Rows are points. The last column is the point's height on a tilted bowl or saddle (a function of degree 2), plus a little noise. Along how many of its main directions does it bend up, bend down or stay straight?

Points, 17 rows:
39	-64	-44	-85
-38	39	17	-39
54	-16	-67	-82
36	82	24	-26
56	10	28	61
-1	-36	63	10
7	1	-32	-20
73	-65	63	-29
21	-14	17	24
-5	-35	25	24
-67	17	43	-5
-27	-2	-16	10
15	35	39	9
28	21	11	19
3	11	-15	-7
50	-33	-17	-15
-54	-51	-57	56
Directions: 1 up, 2 down, 0 straight

Points, 21 rows:
-3	-5	28	-11	14
-23	-11	-18	-41	31
-95	-33	-79	-30	52
17	20	26	-30	-16
-50	-72	-26	-18	-11
-28	14	41	63	-12
-35	10	-19	46	36
26	12	9	-1	1
-52	-8	-34	-17	62
-2	-60	-75	23	-79
6	-23	-39	22	-2
-20	16	58	-1	-14
-2	-16	-37	26	9
22	58	-38	44	-70
-3	19	33	-47	-16
-21	-2	-32	82	-13
-9	-12	41	44	-4
29	-41	-6	-78	-67
-60	-1	-32	10	68
-55	-23	31	-33	25
14	4	-62	31	-33
Directions: 0 up, 3 down, 1 straight

Points, 38 rows:
-31	1	-23	24	12	14	-15
-2	30	30	6	20	30	-10
41	-65	9	-8	40	18	-16
-10	-25	-75	-13	12	-32	-8
-26	-3	14	58	35	7	-47
13	37	-23	15	-19	62	17
5	1	-17	-14	-27	-10	-5
14	10	-12	67	-56	-18	15
12	-34	-14	-28	6	8	-24
2	7	-12	17	-17	-79	3
58	5	-84	1	29	62	59
19	2	4	33	-35	-15	6
-8	-5	5	69	-52	39	-1
19	34	-14	-23	-41	45	32
-8	-41	55	77	32	23	-94
-23	-31	-4	-22	45	49	-30
-13	-3	6	-2	25	59	-27
-3	32	-17	32	43	-9	-11
39	9	19	-13	16	-8	11
-42	58	13	-12	13	95	-43
49	-2	-4	-52	0	39	22
-44	64	-43	43	29	5	-23
-53	-43	-37	-27	78	-1	20
20	-17	5	-10	-24	25	-6
38	-3	47	-22	12	0	-2
12	-6	19	33	17	1	-23
18	-22	1	-52	48	-25	-6
74	4	-22	56	31	-5	20
-13	-13	49	15	24	28	-34
-31	61	43	-9	-4	-20	24
-37	24	1	11	-55	-21	33
0	57	39	-49	14	56	19
-9	26	-27	9	-29	-4	12
68	81	-18	-18	-16	-23	95
-10	20	22	6	-51	40	26
29	-17	-22	1	14	32	4
52	-12	-40	19	22	52	31
-33	-34	-2	-94	19	3	-67
Directions: 2 up, 2 down, 2 straight
